Rows are points. Each copy is the shape, with its points in the same order, stretched, turned, moved and blurred by noise. Some copies are also mirrored. Which?
(in the rows, 128 means zero)

Shape (8 x 3)
[[121 152  95]
 [ 99 146 111]
 [104 104 127]
 [173  83 115]
 [ 73 137 143]
 [118  97 146]
 [141 152 196]
 [164  75 122]]
Copy 1 (8 x 3)
[[139  90 128]
 [117  92 129]
 [107 128 113]
 [162 178 108]
 [ 86 102 135]
 [112 156 124]
 [122 174 187]
 [151 180 105]]
Copy 1 is: mirrored
Copy 2 (8 x 3)
[[ 94 176 135]
 [ 89 153 109]
 [139 125  91]
 [203 148 155]
 [ 94 112  80]
 [164 107 110]
 [121  54 188]
 [207 141 143]]
Copy 2 is: only turned

Shape (9 x 4)
[[ 84 128 130 170]
 [113 128  76 134]
 [116 106  96  70]
 [ 91 115 170  94]
 [ 97 126 164 119]
 [138  91  90 136]
 [145 130  68 143]
 [153 141 177 151]
 [139 128 179 113]]
Copy 1 (9 x 4)
[[140  88 168  69]
 [103  53 129 118]
 [122  57 103 193]
 [171 113 143 164]
 [160 120 150 136]
 [122  60  92 111]
 [ 88  68 107 107]
 [149 168 127 102]
 [162 155 123 144]]
Copy 1 is: mirrored
Copy 2 (9 x 4)
[[180 177 130 132]
 [128 172 151 156]
 [ 90 182 127 119]
 [136 173 103  75]
 [143 163 122  90]
 [127 157 108 154]
 [126 144 148 159]
 [166 102 121  76]
 [136 130 106  75]]
Copy 2 is: mirrored
Copy 3 (9 x 4)
[[151 134 111  87]
 [ 74  88 115 126]
 [ 92  34 155 151]
 [181  87 169 111]
 [169 117 154 101]
 [ 82  97 103 168]
 [ 45 110 108 147]
 [141 193 141 120]
 [155 147 163 128]]
Copy 3 is: mirrored

Shape (11 x 6)
[[ 96 142 116 135  84 105]
 [114 148 163 102 139 111]
 [151 102 151 122 113 136]
 [101  84 163  89 129 104]
 [ 92 102 152 119 131 171]
 [ 92 107 143 134 134 158]
 [183 162  53 109  83 104]
 [134  91 158 133 152 122]
 [158 119 162 144 134 107]
 [ 87 101 150 111 118 101]
 [135 160  57 135 122 119]]
Copy 1 (11 x 6)
[[158 124 148 137 183 123]
 [173 113 129 183 123 134]
 [115 137 169 118 101 145]
 [176  78 171 150 113 168]
 [132 133  97 118 129 180]
 [126 118  93 129 149 173]
 [144 161 194  70 115  42]
 [115  85 150 148 103 156]
 [106 108 167 168 115 131]
 [171  76 145 148 147 163]
 [140 118 117  97 145  65]]
Copy 1 is: only turned
Copy 2 (11 x 6)
[[118  62 141 165 146 130]
 [130 114 110  97  93 139]
 [ 94 152 108 121 121 129]
 [ 89  96  84 103 119 156]
 [ 59 109 117  63 130 110]
 [ 69 105 123  76 134 121]
 [175 156  93 216 161  77]
 [ 93 151 110  76 117 161]
 [120 166 128 112 100 162]
 [ 95  77 104 118 127 165]
 [143 130 126 146 177  90]]
Copy 2 is: only turned
Copy 3 (11 x 6)
[[124 172 180 118 111 135]
 [162 137 147 121 117 113]
 [111 144 103 101 133 170]
 [130 184  89  67 137 123]
 [ 99 171 143 125 190 119]
 [105 179 141 136 173 116]
 [ 67 100 170 112   7 153]
 [133 168  79 121 124 148]
 [158 143 100 131 105 171]
 [138 187 122  87 136 126]
 [ 78 128 179 151  43 109]]
Copy 3 is: mirrored

Shape (12 x 6)
[[ 98 111 145 153 120 148]
 [177 122 144  97  97  83]
 [130 106 166 153 157 138]
 [160  91 121  71 121  99]
 [123 180 134 118 153 108]
 [113 108 162 149 146 137]
 [113 125 162 127 134 146]
 [141 155  90 114 132  78]
 [187 126 109  80 116 124]
 [164 147 106  87 123 101]
 [119 119 163 167 121 157]
 [183 141  95 106 137  90]]
Copy 1 (12 x 6)
[[ 96 110 186 133 118 101]
 [126 141  66 109 195 138]
 [121 110 173 159 139  99]
 [169 128  64  78 184 149]
 [154 147 115 158  72 109]
 [116 115 178 146 130  93]
 [118 127 178 146 136 112]
 [150 131  45 115  87 114]
 [153 121  48 112 176 184]
 [153 135  50 113 129 152]
 [ 82 107 198 159 145 107]
 [155 115  24 120 130 150]]
Copy 1 is: mirrored
Copy 2 (12 x 6)
[[105 165 146 122 167 125]
 [148  86 199 123  51 110]
 [137 153 160  87 178 125]
 [132  58 185 123  96  67]
 [210 157 107 117 116 125]
 [132 161 157 104 172 120]
 [136 170 144  92 149 109]
 [182  88 128 167  96 124]
 [128  64 141  96  84  90]
 [163  78 132 127  79 103]
 [103 181 148  95 164 141]
 [168  59 139 130  95 118]]
Copy 2 is: only turned

Shape (13 x 8)
[[ 82 140 140 173 113 121 133  89]
 [ 87 124 138 168  90 135 109 114]
 [164  89 146 102  97  95 158 120]
 [171 104  78 184 123 133 174 134]
 [171 141 130 104 157  91 152  70]
 [145 147 138 145 129 116 109 115]
 [166 161 117 123 110 144 109  85]
 [128  93 114 121 156 140 119  77]
 [115  98  94 123 127 137 104 123]
 [ 95 158 139 178 153 144 150 152]
 [ 85 106 147 133 133 106 154 142]
 [105  99 129 110  98  89  97 110]
 [138 114 132 153 106 132  87 111]]
Copy 1 (13 x 8)
[[121 124 106 140 156 150  85 182]
 [144 120 125 115 146 162  84 138]
 [166 123  82 167  95 119 120 113]
 [126 157   7  63 141 138 111 142]
 [ 94 151  97 180  95 101 130 185]
 [ 98 153 131 112 119 140 103 126]
 [ 97 141 134 121  72 170 116 156]
 [153 155 107 144 123 127 152 166]
 [158 134 118  97 133 112 143 137]
 [ 73 127  84  94 186 136 135 140]
 [139 111  87 149 173  96 133 136]
 [168 119 144 144 121  98 100 137]
 [143 154 136  98 114 163  93 115]]
Copy 1 is: mirrored
Copy 2 (13 x 8)
[[ 92 160 121 131 194 110 193 116]
 [ 63 190 138 128 167 120 162 126]
 [ 74  88 118 148 103 147 127 190]
 [102 117  84 111 218 192 137 214]
 [128  46 140 143 162 132 171 147]
 [110 140 156 147 183 118 138 141]
 [ 96 131 186 158 178 170 142 139]
 [ 85  77 140  90 149 149 166  95]
 [ 89 135 157  88 131 140 130 132]
 [159 178  84 126 207 111 135 108]
 [127 142  83 120 121  99 144 131]
 [ 65 132 165 116  99  91 151 149]
 [ 55 158 168 125 171 126 132 129]]
Copy 2 is: mirrored
Copy 3 (13 x 8)
[[ 92 190 143 146 127 121 117 119]
 [ 98 194 144 160 165 135 129 119]
 [107  92  94 101 135 130 136 166]
 [ 97 144 106 131 139 154  58 150]
 [101  48  88  83  62 137 117 130]
 [114 122 131 122 120 161 128 121]
 [ 91  83 103  84 114 154 106  90]
 [ 95  80  98 159 108 120 120 116]
 [126 122  95 182 146 137 133 113]
 [135 216 176 151 143 120  83 126]
 [137 182 138 166 142 106 133 153]
 [120 123  94 164 139 141 177 136]
 [ 99 125 125 150 153 162 136 122]]
Copy 3 is: mirrored
